Every row gives one point. A path goes straight from each point to the next, and from the last back to the first. The post is the endless flat space through its rows: a point in 2 columns, a line in 3, a plane in 4, and so on, so that a path can go around it. How many times does the path go around the post? Going back the other way cancels.
(in the rows, 100 means zero)

Post:
array([[119,  91]])
Path:
array([[105,  76],
       [143,  59],
       [183,  87],
       [140, 144],
       [ 88, 105],
       [ 73,  70],
       [123,  59],
       [145,  87],
       [124, 114],
       [ 73, 140],
       [ 45,  74],
       [ 70,  61],
       [ 80,  96],
       [111,  37],
       [140,  68],
       [160, 114],
       [115, 115],
       [ 88, 106],
       [ 84,  58],
       [132,  68],
       [195, 100],
       [121, 150],
       [ 89, 102]])
Times around: 4

Post:
array([[101,  80, 102, 151, 119,  83],
       [ 63,  85,  57, 113, 114,  88],
       [171, 181, 155, 140, 112,  90],
       [ 72,  70, 103,  77, 125, 110],
       [129, 113, 152, 108,  44, 169]])
Path:
array([[135, 162, 145, 128, 180, 124],
       [109, 166, 113, 133, 101, 101],
       [ 88,  68, 172, 109, 180,  93],
       [ 73, 133,  56,  79, 154,  85],
       [134, 101,  84, 139, 174,  60],
       [169,  99, 184,  31, 127, 121],
       [ 80,  76,  91, 116, 125,  64],
       [101, 147,  43, 138,  45,  68],
       [172, 145, 107, 124,  56, 103],
       [150, 130, 106,  97, 140, 113],
       [ 61, 102,  89,  72, 135, 148],
       [ 45,  94,  70, 128,  94, 122],
       [ 88, 191,  83, 115,  63,  90],
       [116,  95, 135,  93, 120,  69],
       [ 41,  15,  84, 158,  74,  90],
       [ 77,  73, 195, 139, 124, 125],
       [ 60,  90,  84, 166,  55, 165],
       [110, 121, 161, 122, 130,  72],
       [  9,  21,  73,  78,  24, 120],
       [179, 160, 124, 157,  87,  66],
       [134, 138, 118,  77, 100, 128],
       [137, 132, 101, 116, 175, 121],
       [126, 118, 162, 137, 160, 101],
       [102,  97, 130, 154, 113,  87],
       [ 87, 101, 133,  68, 138,  62],
       [118, 122, 136, 150,  97,  94],
       [ 38,  99,  37, 121,  66, 131]])
Times around: 1

Post:
array([[142,  91,  51, 112,  79,  98,  99,  90,  64,  99,  87],
       [ 74, 102, 109,  76,  92, 131,  82,  66,  84, 137,  97],
       [118,  79,  70, 102,  63,  98, 110, 123,  64, 135, 136],
       [133, 115,  85, 131,  80,  92, 111,  97,  60, 105, 100],
       [ 82,  71, 125,  93,  90,  91, 124,  91,  99, 124, 105],
       [ 87,  96, 195,  73,  80, 111,  95, 132, 148, 122,  88],
       [109, 118,  64, 129, 122, 117,  69,  74, 144,  50, 105],
       [ 85, 105, 110,  90,  59, 124, 122,  83,  99, 113, 102],
       [ 73, 126, 100,  79, 112,  98,  96,  92, 131,  94,  87],
       [106,  97,  85, 118,  62,  78,  88,  93,  55,  97, 101]])
Path:
array([[ 89, 114, 117,  55, 103, 142,  83, 110, 122, 114, 104],
       [ 80,  92, 102, 104,  74,  76,  72, 126,  86,  95, 100],
       [ 65, 136, 105,  58,  53, 134,  98, 133, 161, 122, 101],
       [139, 106,  85, 111,  91,  87,  67, 102, 109, 134, 104],
       [ 78, 121,  96,  66,  79,  86,  85,  78,  89, 109,  83],
       [ 67,  83, 164,  88,  58,  67,  54,  94, 104,  50,  82],
       [ 90,  62,  88,  86,  81,  99, 138,  92,  83,  98,  89],
       [ 90, 126, 125, 100,  87,  90,  93, 113,  87,  97,  78],
       [135,  85,  76,  96, 123, 135,  88,  94,  48, 140, 136],
       [105,  56, 160,  70, 111, 121,  77,  49,  86, 146,  77],
       [136,  83,  82,  94,  67, 138, 147,  71,  98, 142, 109],
       [117,  94,  43, 130,  88, 115,  85,  67, 104, 107, 105],
       [ 70,  64,  97,  81, 110,  73, 110, 128, 102, 138,  94],
       [ 68,  95,  98,  71, 126, 119, 105,  77, 100, 122,  77],
       [ 84, 105, 151,  54,  82, 121,  53,  69,  83,  90,  59],
       [106, 132,  69,  78, 100,  34,  89, 102,  80,  87, 107],
       [106, 129,  94,  60,  99,  80, 164,  84, 105,  87,  71],
       [ 64,  50, 107,  43, 133,  99,  97, 106,  83, 147,  84],
       [ 53,  69, 116, 115,  86,  88, 122, 150, 104, 124, 132],
       [ 88,  72, 103, 112,  91,  89,  82,  73,  92, 110,  90],
       [108,  81,  76, 107,  82,  66, 147,  93, 111, 130, 116],
       [ 62, 148, 111,  71, 113,  47,  75, 104, 113, 124,  98],
       [ 61,  63,  99,  99,  45,  83, 126, 112, 126, 112, 121],
       [134,  66,  27,  64, 108, 169, 118,  96,  84, 182,  78],
       [ 64,  99, 126,  92,  64, 130, 121, 104,  78, 117, 117],
       [ 85,  66,  88,  48,  58, 109, 154,  73,  72, 108, 106]])
Times around: 0

Post:
array([[ 98,  72, 128, 115, 106, 113, 133, 111, 102, 108, 101, 102,  95,
        138, 107, 105, 106, 108],
       [113,  69, 112,  85,  59,  95, 125, 123,  97,  67, 108, 110, 101,
        118, 135, 128, 117,  71],
       [103, 106, 109, 118, 133,  94, 168, 105, 110,  74, 127,  97,  74,
         97,  64,  88, 126, 125],
       [118,  71,  79,  82, 133,  28,  94,  91,  78,  97,  78, 123,  68,
        115,  73,  91,  79,  95],
       [ 79,  78, 175,  69,  60,  65,  87, 159,  71,  63,  95, 121, 109,
        108, 121, 112, 129, 103],
       [ 99,  88, 119,  94,  65, 147, 152, 113,  66,  94,  99,  78,  96,
        114,  71,  77,  90, 141],
       [ 59,  98, 125,  87, 105,  81, 122,  65,  83,  92, 107,  85,  72,
        101, 128, 118,  96, 110],
       [ 78,  98,  76,  97,  96, 121, 114,  97, 109,  88,  93,  96,  69,
         98, 127, 125, 143, 113],
       [109, 103, 114,  89, 132,  81,  97,  82, 104, 104,  84,  77,  85,
         95, 113,  98,  98,  82],
       [104,  96, 125, 129, 101, 101, 127, 109, 131,  91, 125,  84, 147,
        101, 122, 123, 113, 126],
       [131,  70,  87,  73,  94,  98,  88, 116,  97, 126, 126, 110,  89,
         92,  88, 109, 131,  75],
       [ 67,  64, 127, 112,  82, 101, 127,  89,  65,  82,  90,  85, 127,
        131,  74,  73, 129, 114],
       [ 95,  55, 116, 118,  94,  66, 123,  80, 148,  82, 115,  74,  55,
        120,  23, 131,  91,  78],
       [ 68, 143,  85,  21, 156,  75,  32,  33,  40, 127,  83,  69,  34,
        166,  93, 134, 102,  81],
       [ 86,  96, 132, 145,  85, 120, 101,  73,  95,  76, 117, 110, 113,
         93, 125, 112,  94, 108],
       [ 55,  94, 109,  70,  69, 121, 130, 109, 143,  70, 110, 119,  61,
        100,  86,  77,  84, 100],
       [102, 105, 113, 124,  36, 107, 124, 116,  75, 112, 128,  73,  85,
        123, 137,  62,  94, 108]])
Path:
array([[ 92,  85,  70,  67, 103,  84, 110,  76,  92,  57, 110, 145,  46,
        127, 100, 165, 145,  83],
       [ 63,  54, 154, 120, 116, 136, 120,  98, 116,  86,  97,  71, 108,
        157,  95, 104, 146, 127],
       [ 95,  38,  96, 135,  93,  57, 117, 115,  70,  82,  94, 102,  57,
         84,  44,  82, 102, 117],
       [ 84, 144, 131, 113, 106,  78,  65,  95,  86, 102, 152, 109, 115,
        128, 135, 117,  81,  91],
       [141,  87, 126, 109,  84, 123, 120, 108, 117,  92, 110,  82, 161,
        136,  23, 100, 103,  71],
       [ 88,  95, 115, 136, 139,  82, 129,  86,  62,  99,  93, 118, 112,
        133, 143, 116, 121, 114],
       [ 69,  38, 100,  98,  56,  54, 106,  83,  75,  82,  92,  71,  89,
        130,  64,  94,  82,  70],
       [107,  88,  43,  79,  91,  86, 106, 100,  47,  46,  88, 110, 117,
        136,  97,  96,  64, 137],
       [ 83,  75, 102,  86,  70, 100, 117,  97, 114,  82, 106, 110, 107,
        122,  47,  83,  32,  93],
       [ 93, 117, 132,  97,  74, 105, 135,  96, 121,  74, 131, 106, 134,
         78, 101, 121, 128,  93],
       [126, 124, 118,  62,  91,  97, 123,  79,  58,  74, 109,  91,  56,
        133, 101, 120,  86, 133],
       [120,  84, 126, 111, 106, 119, 129,  65, 100,  79, 130,  70, 106,
        107,  77,  97, 112,  83],
       [ 95,  70,  82,  86,  69, 108, 146, 104,  66,  87,  96,  32,  85,
        133, 111, 119,  77, 128],
       [106,  91, 149,  93,  55,  78, 128, 104,  34,  79, 110,  91, 131,
        113, 101,  85,  66,  80],
       [ 85,  89, 124, 117, 100,  98, 133, 107,  97,  72,  78,  83, 117,
        131,  86, 115, 152, 107],
       [ 67,  96, 151,  95, 153,  86, 138,  57, 123, 104, 107, 113,  68,
        109,  85, 105,  81, 120],
       [ 65, 113,  76,  86,  65, 114,  88,  82, 140,  72,  62,  79,  51,
        155, 174, 111,  75,  91],
       [ 22,  85, 101, 115, 132,  99, 107,  27, 109,  92, 101,  67,  89,
        157,  51, 136,  94, 136],
       [105,  83,  83, 104, 103,  69,  48,  66,  84,  95, 131, 120,  57,
         78, 120, 110,  76,  72],
       [150,  68, 116,  70, 145, 118, 143,  71,  92,  68,  95,  68,  80,
        122,  73, 105,  82,  84],
       [ 86,  70, 155,  91, 118, 110,  98,  88,  97,  98,  55, 112, 105,
        109, 150, 133, 129,  99],
       [106,  87, 125,  91,  87, 135, 151, 122, 150,  76, 124, 141, 155,
        117, 101, 112, 131,  82],
       [ 68,  87, 100,  97,  94, 147,  79,  49,  54,  89,  75, 121,  93,
        108, 100, 107,  88,  80],
       [129, 116,  80,  89, 126, 109,  57, 140, 132, 128, 105,  82,  47,
         69, 124, 138,  73, 104],
       [ 99,  53, 104,  66,  76, 151, 130,  90,  92,  70,  88, 107, 130,
        115,  67, 106,  87, 130],
       [  5,  77, 153, 102,  56, 109,  91,  39, 117,  52, 102,  69,  83,
        130, 151, 113, 115,  68],
       [ 99, 116,  39,  85, 108, 110,  76,  62, 110, 117, 122,  41,  62,
        113,  77, 115, 111,  92],
       [ 11, 112, 101, 108,  74, 127, 166,  65,  67, 114, 121,  70,  71,
        156, 139,  89, 108, 140],
       [ 66,  92, 163, 126,  69,  75, 133, 114, 113,  64,  93, 111,  97,
        104, 116, 111, 151,  71]])
Times around: 2

Post:
array([[133, 126,  71,  59,  92, 112,  97, 114, 128,  62, 115, 119,  69,
        106,  99, 121, 138, 143],
       [104,  76,  87,  87,  86,  65,  88,  84, 126,  62,  98,  81,  87,
         67, 113,  84, 100,  85],
       [106, 104,  37,  71,  80, 173,  56, 122, 123, 148, 123,  74,  95,
         80, 113, 110, 137, 132],
       [ 62,  47, 149,  81,  99,  56,  86,  60,  54, 118, 101, 105,  67,
        158, 113,  94,  37,  74],
       [ 91, 107, 138,  71, 113,   5,  64,  82,  38,  88,  66, 127, 107,
        122, 123,  94,  45,  81],
       [ 86,  79, 172,  73,  92,  52,  96,  44,  99, 118,  57, 106, 103,
        126,  90, 110,  40,  60],
       [117, 102,  35, 108,  59, 146,  77,  80, 101,  89, 103, 116,  92,
         79, 100, 139, 152, 100],
       [ 91,  58, 152,  63,  99,  89,  61,  67,  93,  82, 102, 170, 105,
        131, 116,  88,  61,  58],
       [ 67, 125, 118, 101, 131,  67,  69, 123,  88,  93,  87,  99,  89,
        150,  96, 100,  64,  54],
       [101,  72, 161,  61,  97,  76,  71,  62,  54,  69, 113,  93, 106,
        151, 100, 126,  30,  55],
       [ 90, 144,  31,  79,  94,  67,  93, 105, 106, 119, 149, 120, 141,
        136,  72, 110, 121, 123],
       [ 90,  59,  55, 102,  60, 120,  41,  94, 151,  89,  89, 101,  78,
         95,  85, 150,  72, 125],
       [100,  91,  37,  59,  65, 130, 113, 142, 107,  82,  89,  91, 118,
        101, 106, 119, 154, 121],
       [ 63, 136,  62,  69,  49, 142,  83, 120, 130,  99, 118,  83,  92,
        120, 160, 140, 125, 111],
       [103,  71, 126, 132,  90,  66,  67,  92, 126,  79,  93,  97, 119,
        101, 121, 118, 105, 125],
       [ 88,  94,  74,  65,  45, 124,  32,  87, 113,  82, 104,  94,  90,
        116,  71,  98, 148, 131],
       [ 77, 135,  39,  83,  86, 146, 100,  88,  99,  87, 109,  88, 125,
        122, 101,  89, 102, 147]])
Path:
array([[113, 166, 135,  47,  80,  18,  80,  89,  73,  84,  91, 131,  90,
        120, 153,  96, 118,  85],
       [ 66,  98,  46, 102,  75,  95,  11,  79,  91,  83, 142,  71, 126,
        115, 107,  90,  91,  89],
       [102, 116,  42,  91,  94, 131,  96, 127, 153,  84,  97,  68,  89,
         95, 131,  94, 119,  82],
       [142,  64,  49,  96, 120, 131,  69,  56,  98, 119, 153, 110, 104,
         92,  86,  83, 122, 123],
       [ 30, 129, 161,  51,  58,  90,  50,  40, 114,  83,  57,  74,  95,
        123,  71, 146,  25,  40],
       [ 78,  75, 115, 115,  60, 105,  43, 111, 137,  98,  76,  83, 113,
         59, 122, 104, 129,  69],
       [ 75, 100, 115, 100,  51,  98,  35, 115, 100, 101,  56,  52,  45,
        136, 132, 134,  75, 129],
       [ 76,  84,  70,  44,  30, 105,  52,  86, 114,  36,  51,  77,  60,
        132, 129, 117, 113, 136],
       [ 71,  79,  92, 133, 124,  88,  74,  89,  99,  99, 110,  61, 146,
        123, 134, 117,  62, 101],
       [ 78, 131, 127, 136,  70,  53,  91,  85, 122,  57,  76, 101, 114,
         88, 150, 134, 150,  66],
       [109,  70, 124,  52,  81,  66,  89,  74,  96,  95,  81, 143,  75,
         97,  46,  92, 106, 130],
       [108,  84, 156,  46,  60,  65, 100,  40, 103,  78, 113, 125, 113,
        123, 108,  78,  52, 109],
       [114, 167, 151, 139,  85,  60,  58,  81, 102,  79,  62,  87,  88,
        108, 150, 142,  91,  64],
       [148, 129,  96,  83, 148,  62,  72, 141, 105, 105, 102, 137, 123,
        109, 124, 104, 159,  58],
       [ 49, 114,  68,  62, 104, 135,  54, 127, 118, 114,  93,  51,  81,
        124, 134, 109, 131, 151],
       [113, 111,  44, 117,  83, 139,  87,  89,  82,  57, 112, 112, 116,
         45, 116, 120, 145,  62],
       [148, 101,  38, 113,  79, 136,  49, 102,  59, 131, 106,  78, 102,
         89,  57, 115, 111, 127],
       [140, 123,  73,  63,  94,  63,  31,  74,  79, 120,  91,  96,  93,
         96, 105,  55, 113, 157],
       [142, 103,  64,  65, 106,  36,  84,  81, 109,  70, 110, 158,  66,
        105, 100, 140,  82, 131],
       [ 75,  95,  89,  85, 109, 127,  62, 146, 156,  95,  95, 112,  79,
         78, 119, 132, 159,  77],
       [ 68, 109, 117,  96,  73,  86,  77,  49, 106,  96, 105,  67,  87,
        132,  96, 155,  48,  79],
       [ 74, 141, 128, 117,  95,  94, 116,  20,  71, 181, 137, 137,  75,
        156,  97, 112,  85, 117],
       [134, 134, 160,  75,  89,  43,  79, 122, 133,  15, 100,  98,  91,
        157,  99,  83, 109, 103],
       [110, 133,  50,  88,  95, 138,  83,  79, 119, 167, 156,  60,  40,
        157, 113, 135,  91,  98],
       [ 73,  89,  59,  92,  98, 144,  39,  87, 107, 106,  84, 118, 122,
        125,  76,  79, 112, 157],
       [ 64, 104,  67,  67,  60, 122, 126,  80, 102,  97,  45,  87, 106,
         76,  82, 131, 108, 113],
       [ 76,  52,  81,  88,  32,  90,  76,  66,  53,  70, 121, 102, 130,
        101, 123, 104,  59, 136]])
Times around: 5

Post:
array([[109, 110, 102, 132,  94, 115,  80,  54, 120, 127,  92,  88,  84,
         85, 110,  74,  82, 122],
       [117, 106,  79, 113,  76,  89,  76, 105, 106, 138,  77,  72,  69,
         72, 129,  80,  86,  74],
       [102,  88, 103,  79, 115,  62, 109,  79, 148,  90, 100, 115,  74,
        104, 106,  94,  93, 114],
       [145, 116, 108, 106,  92, 101,  86,  60, 105, 142,  84,  76,  91,
         86,  89,  65, 106,  77],
       [ 71,  64, 104,  80, 127,  97, 141,  82, 142, 107, 115, 109,  84,
        101, 131, 126,  83,  64],
       [ 89, 104, 112,  73,  93,  99, 106,  89,  77,  92,  83,  91, 108,
        103, 109,  86, 131, 110],
       [108,  94,  73,  83,  99, 132, 113, 113,  69,  72,  96, 107, 120,
         80,  86,  93, 126, 127],
       [112,  85, 113,  85,  94,  71, 110,  85, 142, 101, 107, 150, 122,
         96, 121, 113,  76, 102],
       [ 75,  95,  94,  87,  96, 103,  80, 106,  73,  58,  91,  89, 100,
         92,  88, 131, 113, 108],
       [ 92,  95,  84,  97, 128, 103,  92, 108,  76,  80,  79,  84, 136,
         94, 104, 108, 138, 102],
       [118, 102, 109, 112,  95,  87,  98, 102, 102, 134, 115,  72,  86,
        102, 111,  88,  96,  99],
       [ 96, 113,  88, 101, 107,  96, 108, 101,  50,  63, 102,  98, 106,
         73,  99,  87, 116,  79],
       [126, 128, 118,  89,  93, 105, 122, 115,  96,  72,  78,  90, 115,
         60,  92,  95, 124, 133],
       [119, 120, 113, 103, 103, 120,  60,  84, 122, 132,  87,  80,  60,
         92, 118,  63,  82,  86],
       [127, 137,  91, 105, 107, 103, 100,  80,  95,  93,  89, 111,  88,
        108, 115, 113, 128, 117],
       [ 78, 120,  92,  52, 113,  92,  99,  81, 164,  93, 106,  93,  94,
        108, 122, 101,  71,  93],
       [109,  95,  92,  84,  83, 111, 132, 111,  75,  34, 104,  90,  98,
         98, 128,  93, 144,  93]])
Path:
array([[120, 161,  64, 112, 124,  96, 124,  99,  98,  59,  92,  69,  46,
        110, 132,  56, 111,  65],
       [149, 110, 109, 126,  76,  61, 116,  68,  84, 106,  78,  44,  41,
        109, 130,  78, 117,  64],
       [116, 122, 118, 103,  82,  35,  87,  73,  46,  56, 122, 108,  34,
         75, 145,  69, 109,  51],
       [111, 123,  97,  85, 128, 105, 128,  63,  87,  84, 132, 109,  89,
         83, 124,  66, 131,  56],
       [ 60, 141,  83,  79,  78,  67,  94,  92, 145,  90,  56,  68, 111,
         84,  95, 102, 110, 119],
       [ 69,  84,  70,  88,  88,  67, 101,  76,  61,  57,  97, 131,  85,
        127,  97, 140, 108,  71],
       [107,  93, 157, 104,  86, 108, 123,  87,  82,  89, 109,  81, 111,
         80,  83, 104,  74,  95],
       [102,  97,  96,  86, 118, 116, 127,  87, 108, 133,  87,  74,  84,
         36, 143,  50,  91,  86],
       [ 82, 122, 126,  42, 117, 156,  45,  83, 114, 142, 102,  56,  74,
        123,  76,  95, 126, 129],
       [ 63, 115,  72, 123,  66,  75, 104, 100, 126,  82,  69,  80, 114,
         57, 139,  73,  90,  86],
       [124, 112, 111, 105,  89, 120, 107, 100, 110,  66, 109, 117,  79,
         90,  85,  92,  83, 103],
       [ 99, 119, 107,  89, 120, 101,  83,  99,  71,  96,  78, 118, 103,
         96,  86, 133,  77, 109],
       [112,  84, 106, 101,  72, 111,  99,  71,  89, 110, 114,  92,  58,
        109, 127,  85,  99, 100],
       [111, 110,  74,  94, 115, 133, 110,  87, 130, 104, 112,  52,  37,
        106, 144,  79, 133,  76],
       [100, 131,  97,  89,  79,  69,  64, 105,  48,  85,  62,  84,  96,
         60,  57, 115, 135, 103],
       [105, 138,  70,  73, 110,  60,   5,  90, 117, 104,  78, 106, 119,
         89,  95, 115,  84, 131],
       [132,  94, 115,  86, 117,  81, 104, 106, 103,  86,  93, 113,  49,
        126, 149, 125, 132,  87],
       [ 74, 106,  85,  82, 104,  74,  95, 100, 105, 104,  67, 138, 116,
         76,  98, 120,  66, 121],
       [ 61, 105,  80,  94, 119, 121, 101,  86, 124, 134,  95,  75, 116,
         91,  91,  80,  82,  99],
       [107, 134,  88, 110,  82, 131,  70,  95,  97, 105, 116,  68,  83,
         86,  81,  76, 113, 107],
       [ 80, 116,  57,  49, 106, 118,  88,  87,  89,  39, 125, 105,  87,
        102,  90,  55, 106, 135],
       [112, 118, 110,  65,  69, 103,  67,  75,  93, 111,  76,  74,  81,
        107, 100,  75, 102, 107],
       [136, 149,  91,  85,  61,  84,  92,  87, 103,  98,  78, 136, 123,
         57,  99,  75,  66,  94],
       [102, 160, 117, 102,  83, 107,  94,  55, 132, 123,  61,  31,  92,
         84, 110,  79, 112,  92],
       [ 44,  72,  79, 108, 114, 105,  77, 106, 120,  66, 124, 126,  75,
         97, 115, 178,  84, 102],
       [115, 114,  83,  81,  89, 118, 101, 118, 143, 110,  91, 129, 114,
         75, 112, 121,  93, 158],
       [ 49, 103,  97,  86, 104, 101,  69,  86,  82,  71,  73,  55,  86,
        106, 116,  94, 139,  54]])
Times around: 1
